Every row gives one point. The points of each table are mixes of a few directions, plus a little noise. Count the directions of each table, and those that both share. Where both have some left over, give the other angles between the two spaces (their principal angles), to ten degrees, smallest first.

First:
[[ 15   9]
 [-10  -6]
 [ 68  40]
 [-55 -33]
 [-17 -10]]
Second:
[[ 49  28]
 [-36 -21]
 [ -9  -5]
 [-30 -17]
 [-23 -13]
 [-27 -15]
 [ 78  45]]
Directions: first 1, second 1, shared 1

First, 6 rows:
[[ 24  -3  32]
 [-59  33 -68]
 [  9   2  13]
 [ 10 -33  -3]
 [ 24 -59  -3]
 [ -7  57  26]]
Second (7 x 3):
[[-23  -8  30]
 [-33 -12  44]
 [-39 -14  52]
 [-13  -5  17]
 [ 19   7 -25]
 [ 29  10 -39]
 [ 60  21 -80]]
Directions: first 2, second 1, shared 0; angles 70

First (8 x 6):
[[  5  44   3  28   8   1]
 [  2  14   1   9   2   0]
 [ -4 -29  -2 -19  -5  -1]
 [-11 -95  -7 -60 -18  -3]
 [ -2 -12  -1  -7  -2   0]
 [ 11  87   7  55  17   3]
 [-11 -89  -7 -56 -17  -3]
 [ 10  80   6  50  15   2]]
Second (6 x 6):
[[  4 -36   7 -18 -28  10]
 [ 36  27  41  54 -50  51]
 [  6  24 -13  42  48   1]
 [-16  -4 -24 -12  44 -25]
 [-36  37  -3 -72 -43 -42]
 [  6 -45 -10   6  27   8]]
Directions: first 1, second 3, shared 1

First:
[[ 74 -26 -44   1 -44  43  36 -61]
 [ 50  13 -18  14 -10  12 -10   6]
 [ 26  45  23  15  27 -75   5   0]
 [-56  10  10 -13  26 -37   4  59]
 [-16 -27  -7   4 -14  77 -47  11]
 [-13 -16   0 -26 -11 -49  73 -61]
 [-18   4   8   2   8  12 -26  26]
 [-46  -4  26   1  16  18 -40  22]]
Second (9 x 8):
[[ 25 -30 -28  21   0 -37   4 -26]
 [-15  12  21  15 -38  95 -30  78]
 [  7  11  -5  12  28 -32 -28  25]
 [  4  -6  -7  -5   9 -28  13 -28]
 [ -7  45   9 -13  70 -73 -33  22]
 [-11   5   8 -29   8 -19  33 -46]
 [ -2 -15   4  16 -51  78  -2  30]
 [-21   9  20 -53   7 -21  57 -78]
 [ 20 -34 -21  38 -37  37 -12  22]]
Directions: first 4, second 3, shared 1; angles 30, 60

First (11 x 11):
[[ 42 -23   8  11   6  19  34 -15 -12  30 -54]
 [ 41 -22 -21   0  -8  10   8   0  29  21  25]
 [ 44 -24 -21 -28 -13  33  20   4  38   3  40]
 [ 21  -6   0 -12   3  28  28  -2  36 -14  19]
 [-30  10   4  23  17 -19  -9  -9   6  -7  -3]
 [-35   6  10   1  16  -6  -4 -10 -14 -12 -20]
 [-35  48  19  28  -9 -29 -25  20 -12 -26  11]
 [-49   6   5 -31   0  -6 -22   5 -37 -17  -5]
 [ 18 -10   2  25   5 -13  -1 -11 -25  35 -43]
 [  2   2   4 -48 -16  30   9  17   3 -25  28]
 [-19  13 -10  33  -1 -46 -41   2 -17  17   3]]
Second:
[[ -2 -41 -12   8  22  16  22 -23  29   0 -22]
 [ -4   4   1   4 -20  -5 -12  18  -6 -10   0]
 [  1  12   2  -3  -5  -3  -6   5  -8   1   7]
 [  3 -16  -5  -4  28   8  18 -27  17  13  -7]
 [  7  40  13 -19  16 -11  -2 -13 -18  20  24]
 [ 15  95  29 -38  18 -26 -11 -12 -45  37  56]
 [ -5   4   0   8 -34  -6 -21  33 -11 -18   0]
 [-12 -75 -23  30 -13  22  10   7  36 -29 -44]
 [ -5 -24  -8  11 -12   6  -1  11   9 -14 -15]]
Directions: first 5, second 2, shared 1; angles 90

First (10 x 12):
[[-21   1   8  21 -27  13  32 -26 -12  -5  24  21]
 [-53  22  23  30  -9  15  13 -18   2  10  51  26]
 [-45  20  27  46 -31  -3  30   6  -7 -15  44  11]
 [ 38 -20   0 -35  20 -29 -35  22 -11 -13 -39 -52]
 [-30  14  -2   3  11  22  -1 -38   0   4  20  19]
 [ 58 -19 -44 -25  12 -12  -7  15   2 -25 -68 -21]
 [-13  39   0  18   4   7   3   8  42  13  20  22]
 [ -4  21  20  -3 -10   1   6 -31  12   1  26  -2]
 [ 12 -35 -27 -16  30  -4 -28  33 -22   2 -45 -12]
 [ 56 -43  -4 -35  -2 -12 -12  29  -4  33 -36 -11]]
Second, 8 rows:
[[ 14  23 -15  -3  -3  24   0   3 -24   1  29 -10]
 [-47 -95  44  -1 -11 -42   0 -19  72 -30 -44  17]
 [ 18  64 -42  -4  12  -5  -9  11 -45  27  16 -15]
 [  0  31 -28  -6   8 -23 -11   4 -20  18  -2 -10]
 [ 27  59 -26   2  10  19   0  12 -42  22  19  -8]
 [-12 -39  10  -7 -16  13  -2 -10  16 -24  18  -4]
 [ -4 -41  49  16   0   4  17  -2  40 -11 -35  27]
 [  4  -3   9   3  -1   9   5   1   3  -2  -1   4]]
Directions: first 6, second 3, shared 0; angles 60, 60, 80
